Each wall is flat, endless, passes through zero and stands at right angles to its row. A trip goes straight from one point to another. Which walls does it cross, in order?
(in the rows, 128 means zero)

Walls:
(1): [128  83]
(2): [161 131]
(3): [167 152]
Trips:
[150 146] to [104 159] => 2, 3
[135  72] to [161 155] => 3, 1
[106 124] to [116 159] => 1, 3
[116 131] to [74 89] => 1
[114 121] to [113  71] => none
[141 131] to [142 109] => 1
[ 68 136] to [117 112] => 1

Walls:
(1): [160 122 154 127 131 120 118 121 129 105 115]
(2): [ 98  87  74 170 130 154 156 185 152 138  98]
(3): [ 98 127  96 102 149 102  91 151 156 138 143]
Trips:
[128 130  91 170 142 145 121  91  97 186 176] to [172 173 111  72 134 121 184  88 131 101 129] => 2, 1
[138 102 157  56 146 133 102 137 113 148 146] to [135 155 130 145 129 178 140 140 169 146 143] => 1, 2, 3
[189 116 152 146 152 108 104  98  94 104 126] to [160 142 132 110 117 120 138 142 148  95 108] => none
[155  88  94 105 145 111  65 144 129 137 152] to [137 123  94  96 148 129 133 113  66 112 131] => 1, 3
[170 101 153 136 173 156 181 166 115 128 133] to [117 105 168 120 146 172 147 101 148  99 113] => 2
[156 118 132 123 110 168 139 112 164 124 114] to [118 121 163 178 172 186 119 127 108 121 248] => 2, 1

Walls:
(1): [138 104  98 159  81 122 136 143  91 115 114 119 110 136 132 127 115 104
 119 122 178  79 130 104]
(2): [166 133 108  66 120  54  99 108 131  93 154 106  93 107 106 133 141 147
  91 108 113 109 159  98]
(3): [185 134 111  55 157 151  87 179 136 139  66 103 115 168 141 150 230 162
 137 153 179 114 124 104]
(4): [151  92 121 125 140 137 132 129 141 193 155 148 136 118 132  86 119 199
 161 150 120 162 142  95]
Trips:
[ 96 154 168 126 106 110 149 102 140 141 141 138 148 118  72  94 122 140
 142 137 137 162  96 127] to [138 130 140 148  99 146 110 131 124 116 150 121 127 172  62 154 156 144
 144 159 111 113 187 105] => 2, 3, 1
[152 161  89 103 150 103 117  50 127 160 161 107 212 101 133 140 110 132
 101 113 123 133 176 141] to [123 129 105 144 111 110 127  77 104 113  93 118 124 127 129 162 124 126
 160  61 171 132 130 137] => 4, 1
[141  77 150  86  86 122 153 124 103 149 117 113 104 102 136  92  80 148
 177 121 111 117 120 129] to [136 120 209 121  80 100 110 106 107 151 143  78 123 141 133 128 120 118
 162 194 186 124 148 106] => 3
[150 110 142 166 123 135 154 110 161 118 147 149 122 110 128  93 125 159
 128 137 105 111 130 155] to [145 140 139 150 172  95 106 135 110 183 122 120 108 176 102 124 149 110
 171 117  86 108 143 152] => 3
[102 157 163 122 146 166 105 106 139 117 148 182 155 146  87 124 158  65
 153 113 138 139 129 146] to [162 169 150 134  93 133 154  98 146  98 174  78 129 143 136  79 130 121
 132 124 121  99 128 114] => 2, 1

Walls:
(1): [ 70 105 106 126 119  66  65 172 129 114  74 196 138 148 118 163 125 140
  93 110  94 170 129 190 151 158 132  98 137 106 106 167 144 140 161 142
  93 152 105 156 120 158 130 110 126 180 159  60]
(2): [ 95 137 132 129 160 136 108 114  88 149 164 127 114 112 102 173  96 158
 169 188 119 137  67 160  86  78  94 161 111 122 147 144 142  96 171 129
 104 164 105 109  99 163  73 127 117 146 124 132]
(3): [ 99 113 151  98 142 105 161 102 163 119 124 141 134 126 127 110 111 169
 124 156 155 158  92  76 139 110 123 100 126 174 117 146  97 133  99 112
 177 117  78 164 150 103 115 151  93 150 111  79]
(4): [124  90 121 113 165 153  87 155 138 147 184 127 108 123 174  93 152 128
 154 112  87 158 188 166 101 137 120 102 144 128 165 176 133 141 116 111
 102 139  94 171 110 150 158 107 124 115 168  96]
(5): [161  97 152 130 121  94  91 108 125  70 140 155 180 115  85 146  93 132
  97 125 109 172 136 145 171 130 146 152 142 100 155 156 150  99 149 140
 122 153  95 177 165  78 100 145 127  82 155 134]
Trips:
[135  40  88 155  95 118  88 129 164 101  72 152 124 188 121 178 126 162
 135 171 124 116  86  84 162 114 101 139 132 153 101 127 114  95 127 116
 126 142 165 177 133 176 128  91 121 118 112 107] to [161  93 147  81 121 171  63  90 151 161 127 203 161 119 101 160  14 127
 138 119 102 108 171 103 113 140 154 100  89 157 179 113 128 144 122 132
 164 100 118 102 153 108 122 115  88 131  93 126] => 2, 1
[139 130 150 133 122 132 136 133 120 177 130 135 134  64 117  62 137  99
 101 118 155  79 122 154 159 124 124 127 108 108 136 175 147 147 145 126
  77 131 130 147 130 111 178 168 169 169 110 111] to [ 91 137 132 111 198 144 161  79 158 171 193 132 102 127 119 142 130  81
  93 129 154 120 138 153 146 176 112 152  99 122 128 106 103 105 122  71
  78 112 136 139  98 127 148  90  70 161 173 153] => 1, 2
[116  71  77 184 124 122 134  89 144 139 101 117 140 107 173 121 157 177
 135 130 178 183 131 149 128 151 156 120 154 189 137  84 122 139  75 145
 160 192 131  62 138 119 108 155 136 109  89 143] to [175  93 144 165  78 157  95 130 193 146 139 126 109 107 130 133 137 124
 114 131  95 120 124 156 143 161 103  79  90  82 144 164 136 123 122 111
 131 136 145 141 130 106 156 131 151 166 145 154] => 4, 3, 5, 1
[155 169 132 146 125 119 113 136 116 157 133 114 128 111 152 112 145 194
 185 121 149 164 185  86  89 102 124  80  73 177 136 129  99 125 153 155
 128 138  99 166 136  87 156 138 149 142 181 127] to [166  95 120 143 151 135 171 142 190 166 126 118 140 120 122  78 120  84
 114 159  84 170 172  93 119 150 171 111 177 159 155 156 165 135 111 136
 114 118 160 111 146 129  92 120  85 128 126 121] => 5
[156 165 176 167 179 122  88 149 198 140  84 169 148  72 168 134 112 116
  81 153  91  97  97 108  78 116 137 121  69  88 134 160 131 181 116 119
 145 136 132  94  97 133 198 149 149 112 142 151] to [152 118 128  84 134 182 127 100 161 137 103 130 108 161 158 116 140 155
 138 123 132 150 153 126 114 158 105 142 128 113 100 137 114 106 164 147
  82  99 127 114 126 148  83 183 137 153 149  80] => 2, 3
